Each row is a point. Each copy is the shape, with its points in the same order, stretched, turned, moved and blurred by noise. Say if it was mirrored as well.
(in the rows, 128 means zero)

Shape, 8 rows:
[[126 138 141]
 [131 107 136]
 [106 120 182]
 [125 146  89]
 [144 117 155]
 [ 66  89  49]
 [134 149  97]
 [145 161 101]]
Copy 1:
[[112 127 117]
 [118  90 121]
 [ 63 120 101]
 [158 129 159]
 [109  97  93]
 [161  82 248]
 [156 128 144]
 [160 140 128]]
Copy 1 is: mirrored
Copy 2 (8 x 3):
[[142 144 137]
 [158 112 132]
 [145 152  95]
 [123 111 168]
 [170 131 130]
 [ 77  39 152]
 [131 122 169]
 [143 143 172]]
Copy 2 is: mirrored
Copy 3:
[[117 142 141]
 [147 121 150]
 [ 97  94 138]
 [157 179 118]
 [127 124 167]
 [222 128  58]
 [148 180 135]
 [137 193 139]]
Copy 3 is: only turned

Shape:
[[156 163 108  54]
 [ 77 149 152 154]
 [112 145 169 119]
 [154 156 126 130]
 [132 153 122 147]
 [169  94 165  63]
 [132 110  82 144]
 [115 140  87 103]
 [130 101 119 187]
 [ 99 174 171 148]]
Copy 1, 10 rows:
[[194 171 188 125]
 [ 94 155  78 140]
 [104 178 132 129]
 [138 139 149 163]
 [129 132 124 164]
 [112 157 209  95]
 [139  77 117 140]
 [169 120 124 129]
 [ 82  77 104 157]
 [ 99 182 107 157]]
Copy 1 is: only turned
Copy 2, 10 rows:
[[ 88 179  85  87]
 [ 90  70 147 133]
 [ 79 106 152 134]
 [118 138 131  95]
 [123 113 128 101]
 [ 86 186 130 160]
 [149 122  92 125]
 [110 131  72 102]
 [154  96 142 142]
 [ 82  74 170 113]]
Copy 2 is: mirrored
Copy 3, 10 rows:
[[142 192  78 123]
 [177  87 152  59]
 [153 133 152  81]
 [153 150 134 136]
 [163 127 140 124]
 [ 75 195 115 127]
 [123 105 109 150]
 [145 125  83 121]
 [123  89 159 143]
 [188 118 167  64]]
Copy 3 is: mirrored
Copy 4:
[[ 89 186 136  57]
 [ 86 114 127 173]
 [ 83 154 160 159]
 [116 131 171 100]
 [119 117 148 120]
 [122 227 171 128]
 [165 113 108 109]
 [123 140 100  92]
 [175  90 144 164]
 [ 64 117 164 158]]
Copy 4 is: mirrored

Shape:
[[147 160  79 148 172 148]
 [137 162 125 113 155 146]
 [171 117 211 121 126  73]
 [126 164  80 113 157 139]
 [132 177 119 172 144 118]
 [166 212 115 162 136 148]
 [129  92 154  96  80 162]
 [161 179 148 151 134 118]
 [ 65 119 136  86  78 111]
 [137 156 121 111 149 173]
 [148 112  97 115 130 128]
 [ 34 101 158 127  98 127]]
Copy 1:
[[146 123 114  74 133 103]
 [134 122 152 100 134 134]
 [111 172 176 211 144  95]
 [136 118 118  83 153 133]
 [128 171 132 102 148 101]
 [152 164 169  76 145  83]
 [158 140 133 170  81 168]
 [140 173 168 122 144  89]
 [117 165  86 153 121 202]
 [143 114 154  86 112 142]
 [163 122 111 136 128 119]
 [ 82 171  83 148  90 189]]
Copy 1 is: mirrored
Copy 2, 12 rows:
[[119 135 119 153 148  53]
 [128 134 132 163 163 106]
 [222 131 152  88 120 145]
 [128 147  91 151 167  97]
 [168 152 118 168 108  92]
 [143 192 155 183 136  75]
 [ 80 118 159  73 137 184]
 [174 167 149 147 125 107]
 [117 129  71 107 142 225]
 [107 122 148 141 163 107]
 [118 133 107  85 148 110]
 [118 101 100 139 114 237]]
Copy 2 is: mirrored

Shape, 11 rows:
[[136 151 148 135 110 122 181  75]
 [176 133 149 127  90 146 111 181]
 [104 110  45 143  99 133 147 160]
 [234 179 100  71 107 130  52 131]
 [134 145 132 154 152 111 166 167]
 [161 111 130 149 150 104 138 114]
 [150 140 123 110 133 144 142 107]
 [158  61  58 119 119 149 125 127]
 [151 152 106 165 126 206 118 136]
 [129  98 123 171 110 158  95 145]
 [135 110 125  80 116 121  97 164]]
Copy 1 (11 x 8):
[[ 83 113 108  56 131 125 138 138]
 [184 129 135  87 149 158 128  91]
 [144 104 110 149 146 200  79 112]
 [179 134 189 112 143  82  88  24]
 [125  78  98 114 104 140 155 127]
 [128 110 108 130 130  79 121 131]
 [112  91 139  92 133 121 124 122]
 [160  98 132 151 171 126  54 120]
 [119  67 145 129 174 148 153 109]
 [159 139 121 150 170 151 120 135]
 [180 140 151 110 121 162  97 116]]
Copy 1 is: mirrored
Copy 2, 11 rows:
[[124 116  65 169 105 151 136  87]
 [113 108 128  62 120 105  69 122]
 [ 87 110 125  91 204 181 169 112]
 [134  74  16  28 105  66 103 154]
 [107 175 147  99 110 179 119 127]
 [152 159 101 128 132 155 139 126]
 [140 111  85 115 107 144 129 135]
 [162 105  91 109 204 168 135 131]
 [181 120 112  54 112 162 144  76]
 [162 140 137 101 158 122 135  90]
 [103  93 133  87 133  88 114 158]]
Copy 2 is: only turned
Copy 3:
[[148 103 135 110 149  95 116  93]
 [139 135 154 115  82 197 188 134]
 [168 213 143 126 105 127  96 114]
 [158  88 108  31  61 243 142 155]
 [135 148 124 169 152 165 148  87]
 [154 127 125 136 177 154 132 129]
 [166 110 108 106 112 138 124 128]
 [214 176 123 108 118 138 122 168]
 [113 143  74  93  80 120 156 140]
 [117 169 139 124 107 132 143 162]
 [164 134 152 133  72 191 119 153]]
Copy 3 is: mirrored
